Rows are points. The ring and each string are closed loops that go straight from each point to the next, and from the last back to the first. Before rounding, they use only three directions, however many columns there are. How many times does the string pass through the ring? Passing back the other way cancels.

Ring (9 x 3):
62  -14  30
58  11  24
34  36  14
-11  45  15
-34  32  24
-40  0  30
-21  -34  26
11  -48  25
42  -41  29
String (24 x 3):
84  -40  47
87  -28  24
65  -10  10
90  10  21
80  33  42
44  30  45
18  12  24
10  18  -9
3  59  -6
-16  82  16
-17  52  35
-5  23  41
-9  6  7
-37  12  5
-67  13  38
-62  -2  60
-24  -11  45
-11  -15  41
-20  -47  42
-9  -65  20
7  -49  6
14  -28  9
25  -18  39
52  -33  50
Times through: 1
String (26 x 3):
44  -14  9
27  -1  28
50  6  46
87  15  50
89  15  25
62  4  -3
39  0  5
20  0  24
51  0  43
95  -15  58
78  -33  31
47  -38  1
24  -24  8
15  -17  11
19  -22  31
25  -51  47
20  -77  39
12  -72  25
6  -66  -2
9  -39  6
13  -24  18
27  -26  55
45  -46  52
61  -56  31
75  -43  45
70  -35  10
Times through: 4

Ring (8 x 4):
51  -40  0  27
50  -43  32  -23
44  -27  33  -52
18  8  -6  -54
-10  21  -46  -20
-21  22  -76  25
3  11  -88  74
29  -6  -68  79
String (17 x 4):
14  -45  17  -13
45  -64  35  2
95  -33  -3  45
70  -12  -28  42
84  -25  -24  62
51  -54  4  42
2  -46  4  5
40  -24  -2  2
62  -13  4  -14
11  -29  4  -17
24  -29  42  -74
51  8  22  -84
53  20  -6  -53
34  3  -17  -17
68  13  21  -80
68  -1  16  -51
36  -12  -10  -8
Times through: 1

Ring (9 x 6):
-4  13  -57  8  -28  21
8  27  -48  11  -10  7
10  35  -16  7  16  1
-1  34  6  6  27  2
-33  24  3  18  15  5
-53  12  -15  25  -6  12
-55  2  -29  21  -23  23
-40  -3  -39  9  -33  33
-16  3  -51  4  -34  30
String (27 x 6):
-26  7  -5  -1  -4  28
-38  7  -27  15  -16  21
-54  4  -50  29  -33  17
-62  -11  -57  23  -50  33
-34  -8  -33  -2  -34  42
-13  5  -14  -9  -11  34
-19  11  -30  7  -14  21
-27  10  -65  23  -35  16
-15  5  -95  21  -56  21
3  10  -55  0  -29  26
10  13  -24  -12  -8  28
-3  17  -24  0  -5  20
-11  22  -44  18  -12  8
5  40  -79  37  -16  -15
19  46  -58  27  2  -16
17  29  -4  -7  17  12
0  18  0  -8  9  22
-9  26  -18  12  6  6
-8  39  -12  21  21  -9
-10  47  7  25  39  -18
-13  40  29  12  45  -6
-9  20  24  -9  24  20
-12  16  6  -5  10  22
-41  21  -22  29  -2  3
-69  19  -27  47  -7  -4
-86  12  -33  53  -17  -1
-48  5  -4  11  -6  24
Times through: 5
